Rows are points. To make a cloud, some directions were put in groups of two or more. Within a group, all points are equally far from the middle, so they leave a hole (a ring in 2 directions, a hollow ball in 3). The other directions are filled evenly. Then the cloud was stretched, turned, moved and blurred a little. How many holes are there, and how many directions does each take, smallest first?
(in the rows, 128 means zero)

Cloud, 21 rows:
[[140 150 128]
 [163 107 168]
 [ 97 117  92]
 [134 116  93]
 [134  76 152]
 [116 160 121]
 [135 134  91]
 [102 131 119]
 [126 164 163]
 [145  71 137]
 [124 151 142]
 [112 115 117]
 [128 109 126]
 [114  61  79]
 [126 119 176]
 [132 178 123]
 [161 147 126]
 [ 93 122 107]
 [115  44 127]
 [147 171 121]
 [169 123 155]]
Holes: 0

Cloud, 27 rows:
[[106 135 120  99]
 [139 147  87 143]
 [105 116 134  89]
 [136 136 146 190]
 [120  87 135 104]
 [104 125 153 134]
 [151 128  93 184]
 [139 123  99 142]
 [131  78 122 140]
 [152 150 167 128]
 [134  89  91 163]
 [ 94  90 140 155]
 [ 85 151 105 151]
 [172 134 151 138]
 [145 117 131 137]
 [ 94 124  64 138]
 [122 143 135 171]
 [145 152 139 172]
 [127  97  88 179]
 [128  91 115 136]
 [105 200 125 137]
 [115 166 129 103]
 [150  53 121 142]
 [148  96 103  99]
 [160 111 129 112]
 [ 96 181 114 132]
 [121 183 140 173]]
Holes: 0

Cloud:
[[147 156 158 101]
 [110 179 108 135]
 [136  95 137 105]
 [ 87 181 121 119]
 [123 163 176 125]
 [144  83 107 132]
 [ 86 108 107 158]
 [157 152 124 109]
 [ 99 156 163 149]
 [ 77 131 146  99]
 [114  99  93 160]
 [140 158 162  98]
 [101 178 167 118]
 [108 172 172 124]
 [129  91  93 152]
 [149  79 122 137]
 [143  90 101 160]
 [ 77 111 129 151]
 [141 163 107 151]
 [124  93 149 106]
 [113  95 163 137]
 [102 179 124 148]
 [ 69 126 116 121]
 [117 103  96 168]
 [147 130 119 100]
 [ 77 106 141 136]
 [138 144 175 136]]
Holes: 2 (2, 2)

Cloud:
[[ 96  73 143 122]
 [104 126 138  97]
 [132 104 192 133]
 [168  98 129 135]
 [101  75 151 115]
 [ 91 126 121 145]
 [175 143 152 149]
 [ 89 131 141 131]
 [106  76 108 147]
 [163  94 117 140]
 [123  81  99 149]
 [ 94 127 141 107]
 [ 91 127 124 145]
 [118 130 188 141]
 [103  67 141 146]
 [107  83 101 146]
 [136 122 116  93]
 [ 91  82 115 135]
 [144  92 167 113]
 [164 148 170 132]
 [125 144 102 156]
 [108  89 143  98]
 [102 100  95 143]
 [173 116 141 161]
 [122  99 190 142]
 [120  72 119 158]
 [ 91 131 144 117]
 [115 106 181 162]
 [163 162 131 146]
 [ 83 111 125 126]
 [101  78 110 144]]
Holes: 2 (2, 2)

Cloud, 53 rows:
[[130 124 108 124 112  92]
 [105  84 103 126 118 126]
 [122 150  81 156  98 110]
 [103  92 146 120 109 158]
 [146 133  98  67 135  91]
 [ 94 133 145 194 161 149]
 [167 105 122 122 172 135]
 [118 133 165  94 137 163]
 [110 126 170 112 112 156]
 [ 92 109 140  97 172 114]
 [160  72 127 107 141 128]
 [128 153  77 171 155 134]
 [146 142 103 154 163 144]
 [ 78  97 115 139 139 117]
 [ 90 137 166 123 171  94]
 [126  90 101  83 152  98]
 [148 196 147 143 118 134]
 [174 134 150 128 157 104]
 [125 159 137  91 159 119]
 [154 109  91 162 115  92]
 [ 90 124 185 124 176 128]
 [143 164 124 169  91 140]
 [124  94  81 142 129 107]
 [128 122  62 154 124 112]
 [123 154 136 187 153 137]
 [128 130 178  83 129 145]
 [163 135 120 129 130 147]
 [ 98 122 136  53 120 111]
 [121 153 105 158  89 103]
 [105 128 183 141 171 122]
 [187  94 119 111 163 126]
 [105 146 166 127 170 114]
 [128 133 129 194 109 139]
 [164 106 100  74 116  98]
 [129 149  96 103  89 118]
 [ 91 120 184  85  97 124]
 [188 112 116 129 127  92]
 [128 149 117 182  88 102]
 [ 96  82 124  94 119 127]
 [ 94 126 122 116 132 104]
 [103 133 148 176  94 120]
 [ 90 130 107 103 131 130]
 [ 89 130 148 176 157 164]
 [121 107 144  86 102 138]
 [ 88 127 104 110 116 133]
 [ 62 120 142 157 141 103]
 [ 53 185 172 156 133 152]
 [ 64 146 129 124 117 128]
 [114 141 114 153 158 158]
 [148 168 142 141 104 138]
 [138 123 138 107 101 124]
 [134 168 121 138 158 109]
 [131 169 116 173 159 111]]
Holes: 1 (2)

Cloud, 47 rows:
[[193 125 143  90 130 123]
 [178  97 113 147  88 152]
 [177 118 150 128 142 158]
 [182 142 141 136 132 156]
 [157  90  96 125 131  79]
 [174 120 165 134 156 118]
 [203 103 103 123 107 123]
 [133  96 143 161 121 145]
 [150 137 172 106 115 103]
 [148 104 143  72 124  99]
 [143  90 140 161 117 149]
 [126 151 112 133  97 110]
 [125 147 107 129  93  93]
 [184 125  79 109 112 138]
 [161 105 144 163 149 141]
 [116  81  96 114  88  89]
 [148 129 134 142  77 126]
 [168 137 137 129 107 161]
 [147 135 106  80 106  82]
 [169 137 122 155  98 148]
 [123  82  80 127  88 119]
 [135  74 117 105  94  85]
 [175 117 107 110  86 158]
 [131  78  88 125 119 137]
 [127  91 165  99 105 118]
 [154 127 139 117  76 137]
 [137 127 156 118 106 148]
 [149 109 114 155 158  85]
 [121 122 170 121 121 106]
 [126 120 111 149 148 134]
 [129 104 135  69 109 104]
 [161 151 157 120 113  91]
 [197 123  90 106 115 127]
 [167 151  84 131 136 126]
 [199 148 135 144 130 133]
 [145 118 130  81  81 134]
 [136 121  94  90  78  96]
 [152 133  82 104 120 142]
 [149  91  92 118  71 136]
 [184 115 138 108  90  96]
 [164  81 135 136 128 157]
 [135  78 108 113  70 113]
 [179 142 164 108 119 103]
 [163 131 135 121  92 158]
 [153 127 141 113  74 131]
 [121  69 120 105  88 106]
 [153 122 127  71  90 102]]
Holes: 3 (2, 2, 2)

Cloud, 71 rows:
[[134 116  87  55 159 118 191 138]
 [155 107 119 121 100 148 161 180]
 [154 145  68 123 151 147 202 121]
 [152 107 135 181 121 138 134 146]
 [112  89 165 146 134 120 126 104]
 [139  75 125 154 158 133 161 134]
 [191 106  90  92 167 124 179 128]
 [146 163 104  81 113 129 131 140]
 [111  94 141 109  94  52 138 153]
 [121 133 110  80 135  93 140 142]
 [153 121  76 126 124 155 180 151]
 [ 96 119 106 101 108 131 156 129]
 [132 120 117 128 127 144 107 164]
 [125 104 109  84 169  97 167 122]
 [ 95 115 131 127 102  90 176 151]
 [190 105 111 142 118 108 110 127]
 [174 129  98  98 133 104 151 156]
 [113 115  97 124 116 113 194 146]
 [150 140 143 126 133  99 147 102]
 [163 108 130 120 146  57 130 110]
 [155  86  98 151 129 123 149 134]
 [112 112 157 151 159  99 102  85]
 [135 144  78 130 113 117 185 173]
 [100 121 109 128 141 140 182 121]
 [154 100 110 133 107  96 158  93]
 [111 128 120 117 121 186 147 162]
 [102 144 142 161  90  93 146 137]
 [140 137 155 121 120 129 167 121]
 [117 137 112 116  98 109 102 161]
 [143  98 117 140 143 150 121 124]
 [102 113 103 153 153 133 172 133]
 [124 148 152 144 120 126 170 133]
 [151  72 115  99 153  76 168 124]
 [120 130 139 124 179 124 103 137]
 [123 120 151 123 142 146 107 131]
 [143 132 106 109 156 175 137 115]
 [154 136  76  95  89 117 149 193]
 [154 122  56  97  69 129 203 157]
 [167  96  95  90 182 141 175 147]
 [107 120 100  89 118 150 152 138]
 [144  94 153 133 101  71 132 142]
 [149  86 103  97 137  92 169  94]
 [133 127 125 109 159 139 146 185]
 [100 116 147 113  87  98 168 138]
 [165 133 124 104 136  94 163 123]
 [ 97 173 140 148 118 136 169 163]
 [ 69 123 112 140 112 121 129 161]
 [125  92 134 162 105 102 171 150]
 [ 84 129  87 136 111 105 149 156]
 [111 106 137 139 126 130 195 134]
 [153 120 130 166  84 103 139 145]
 [122 144 119  98 113 104 175 162]
 [132 110  89 111 112 157 202 160]
 [ 88 149 118 148 102 130 144 114]
 [138 129 129 140 139 177 138 176]
 [168 110  97  82 170 113 177 146]
 [121 162 101  89  77 104 133 126]
 [107 165  82 150 162 145 188 125]
 [104 115 150 147 167 139 147  87]
 [100 103 110 111  84  76 138 122]
 [133 106 136 106 113  71 106  93]
 [138  79 100  77 104  92 196 159]
 [169 146  93 113 139 150 119 133]
 [163 122  88 157 149 154 134 133]
 [120 143 129 116  61 122 145 128]
 [120 110  82 122 155 109 148 138]
 [141  98 101 101 143  65 148 144]
 [119  89 117 136  94 137 171 148]
 [ 97 123 115 118  75 102 170 125]
 [166 134  64 108 143 140 193 138]
 [ 79 139 119 154 119  92 130 164]]
Holes: 1 (4)

Cloud:
[[171 127 112 157 152 145 159 144]
 [115  97 128 156 113 167 157 139]
 [115 124 152 131 112 104 166 132]
 [ 71 143 141 138 185 151  94 168]
 [117 141 146  92 126 183 144 126]
 [ 98 116 129 177 157 174 110 145]
 [188 139 116 193 102 133 107 135]
 [149  98 112 120 115 166 121 107]
 [142 113 147 166 138 119 129 112]
 [161  96 122 165  77 125 152 164]
 [131 138 108 182 133 182 100 122]
 [135 116 127 184 119 102 178 127]
 [ 72 142 139 140 146 141 106  86]
 [ 96 176 120  97 124 128 117 134]
 [118 173 129 130 195 134 122 140]
 [104 106 127 159  95 128  55 135]
 [125 133 111 135  94 155 102  88]
 [139 106 155 183  85 148 119 146]
 [ 58 121 144 165 121 138  97 123]
 [138 135 139 121 147 153  84 190]
 [105 120  94 156 111 111 106 173]
 [ 98 112 132 130 110 151  50 168]
 [ 90 175 161 111 154 113 141 138]
 [114 126 148 115 156 147 166 151]
 [164 149 139 126 136 118  94 111]
 [131 125 147 169 105  83  76 175]
 [115 138 115 126  82 133 132 119]
 [ 91 126 139 169 121 117 128 187]
 [141 110  95 138 147 129 149 175]
 [ 89 131 145 163 168 116 120 193]
 [127 151 113  78 120 180 100 101]
 [105 166 148 186 134  86 102 135]
 [136 159  99 135 117 118 144 116]
 [ 77 154 143 126 109 150 122 151]
 [108 102 139 103 121 118  84 117]
 [ 65  99 127 126 124 142  82 175]
 [142 173  95 120 136 158 127 102]
 [ 90 114 114 171 170 129 105 170]
 [131  91 107 145 111 145  97 110]
 [137 134 125 175 139 164  94 108]
 [160 119  99 139  98 187 149 130]
 [121 127 114 113 167 178 156 145]
 [113 134 111 105 134 154  61 165]
 [ 84 107 152 196 133 102 102 166]
 [137 156 131 149 187 152 145 167]
 [125 149 107 118 135 113 113 171]
 [135  95 107 124 146 138 167 150]
 [ 65 136 149 111 143 171 133 158]
 [113 136 123 160 156 135 127  92]
 [101 154 145 125 111  78 110 142]
 [ 99 112 127 195  93 106 118 140]
 [ 73 141 136 143 143  85  64 132]
 [111 131 161 105 148 145  97 138]
 [136 142 144 182 176 168 144 135]
 [171 157 133 120 163 169 152 129]
 [177 114  94 116 126 164 123 123]
 [114 150 138 133 173 124 138 183]
 [129 128 137 117  80  83  96 148]
 [117 149 162 206 137 113 123 144]
 [ 97 150 124 140 168 172  97 183]
 [158  80  97 132 120 181 120 156]
 [194 130 135 164 109 135 160 157]
 [ 89 158 176 184 149 154 140 129]
 [130 150 143  98  92 137 111 109]
 [112 123 138  99 131 169 157 139]
 [ 95 119  91 118 102 156 122 120]
 [134 123 107 123 116 105 108 189]
 [140 165  93 131 124 144  96 131]
 [ 93 146 119 118 124 172 112  81]
 [ 91 102 155 137 117 119 158 134]
 [126 184 111 114 118 147 116  90]
 [108 130 148 104 162 173 142 146]
 [ 97 105 118 138 134 120  66 189]
 [119 178 146 154 155 104  86 127]
 [118 117 128 120  74 128  96 167]
 [123  93 137 192 102 140  79 162]
 [ 98 114 129 123 147 125  61 148]
 [153 122 115 159 109 100 173 122]
 [172 121 139 181 124 108 165 155]
 [118 168 125 100 138 141  73 152]
 [ 92 186 145  91 169 154 118  94]
 [181 156 122 120 107 151 152 112]
 [125 159 165 139 155 116 137 164]]
Holes: 1 (6)
